Every row gives one point. Two turns around zero, p and q, are shown by what they do to some points. Write where each new point lands after one turn and then the other. Backwards means that the second turn is done in reverse. Each puzzle has new turns, and all numbers are rounded.

Turn p:
17 0 -28 => 16 -20 -20
20 -35 58 => -5 -9 70
-15 -20 -32 => -21 -24 -25
-20 44 40 => 3 61 14
-6 -23 -44 => -14 -35 -32
4 34 5 => 21 27 -7
Turn q:
-23 51 36 => -29 38 46
-12 -18 -22 => -10 -14 -26
44 11 -24 => 42 21 -20
-10 -45 10 => -4 -47 -1
Where do these land?
q, then p: 24 13 -63 => 38 -13 -56
q, then p: 25 -31 12 => 9 -33 24
p, then q: -25 32 30 => -13 45 19
q, then p: -24 -14 21 => -31 1 16

Turn p:
27 8 0 15 => 30 5 3 9
-25 30 10 -22 => -33 32 4 3
21 -6 13 62 => 39 -28 26 38
2 -24 11 -25 => -6 -7 6 -35
-25 -8 -33 -30 => -30 -2 -39 -16
Turn q:
-40 8 7 2 => -33 10 16 17
10 -34 -3 11 => 6 -36 -1 -6
-16 46 -13 26 => -9 31 -21 42
21 -5 43 -34 => 27 12 41 -30
24 -15 -34 -4 => 8 -16 -34 -21
Where do these land?
q, then p backwards: 76 1 2 -8 => 72 -17 -19 -3
p, then q: -26 1 -36 -24 => -41 3 -29 -2
q, then p backwards: 0 -18 19 -20 => 5 -17 27 -8
p, then q: -23 8 22 53 => 11 -35 27 43
p, then q: -19 -24 -16 -8 => -27 -16 -4 -15
p, then q: 9 4 20 -4 => 11 12 15 -1
q, then p: -18 27 -10 11 => -6 2 -7 34

Turn p:
-20 -8 -17 0 42 52 -11 14 => -10 0 -34 18 22 50 -22 24
30 36 30 10 13 36 -18 -12 => 32 19 36 -4 14 37 -29 -6
-38 -40 24 -21 -9 -5 11 44 => -50 -57 0 8 4 -13 -2 17
13 35 -12 -52 33 -38 25 19 => -23 27 -2 -64 38 -23 11 20
13 -16 14 52 -18 4 -21 -8 => 31 -5 14 47 -17 -10 -14 -13
-1 -16 -16 21 -22 10 -33 -32 => 13 10 -16 28 -34 8 -8 -33
17 1 -13 -13 -35 -2 20 -21 => 18 -5 -2 -28 -33 -5 18 -9
44 4 -25 -24 -3 -25 18 2 => 20 12 -15 -47 -4 -33 -1 7
1 24 -23 6 -35 -38 -16 43 => -25 29 17 1 -35 -45 -7 29
-25 12 -7 30 18 40 17 -19 => 16 5 -7 27 8 48 25 13
-34 -32 47 -9 15 -33 7 -30 => -23 -36 9 13 36 -12 28 -50
Turn q:
-13 -15 -9 19 15 0 -41 -34 => -17 -11 -14 2 16 3 -45 -32
-12 14 -33 25 -25 -17 -23 -21 => -16 -9 -31 -4 -23 -5 -3 -46
17 4 -14 -46 5 15 35 -10 => 19 -15 10 -39 14 22 29 21
0 20 28 7 16 11 19 -2 => 16 33 7 9 9 18 2 8
21 -15 34 -21 14 -17 8 10 => 20 4 23 7 30 -24 7 19
18 4 32 -29 -14 -17 33 1 => 30 14 31 -12 10 -17 33 7
9 -10 -39 76 12 -24 -19 -3 => -40 -16 -45 56 6 4 1 -39
-1 18 39 -9 26 -14 39 18 => 13 48 13 5 24 -4 25 28
-24 -31 -15 37 -13 4 -2 -10 => -43 -10 12 17 -12 10 -10 -26
-31 1 -29 15 7 -17 -15 17 => -41 4 -30 0 -11 -13 -6 1
14 13 7 -74 -42 76 -34 34 => 57 -37 21 -41 -63 6 -35 60
Where do these land?
p, then q: -39 24 -50 12 25 5 -3 -19 => -10 21 -34 -7 -29 49 26 8
p, then q: -7 -5 23 -16 32 5 5 19 => -19 4 -2 0 23 2 -26 26
p, then q: -13 19 31 -19 13 26 -19 9 => 2 15 12 -3 -2 14 -48 16
p, then q backwards: -22 31 10 18 20 -11 -27 -25 => -11 1 29 37 11 -11 27 -19
q, then p: 40 -21 -2 -41 -43 -40 19 19 => 14 -47 3 -27 22 -59 27 -3
q, then p: 20 -45 17 13 -37 -25 47 2 => 21 -44 35 13 32 -10 45 -11
p, then q: -18 32 -18 3 10 37 -5 -38 => 24 4 -3 -7 -25 57 0 8
q, then p: 51 -9 -5 35 -18 -16 34 22 => 49 -27 1 25 6 -14 40 23
q, then p: -15 -3 -19 -14 36 25 -51 -31 => -27 19 -41 5 -3 18 -50 -24
p, then q: 5 -23 16 8 -38 -5 0 42 => -19 -7 25 22 -12 -49 -6 -8
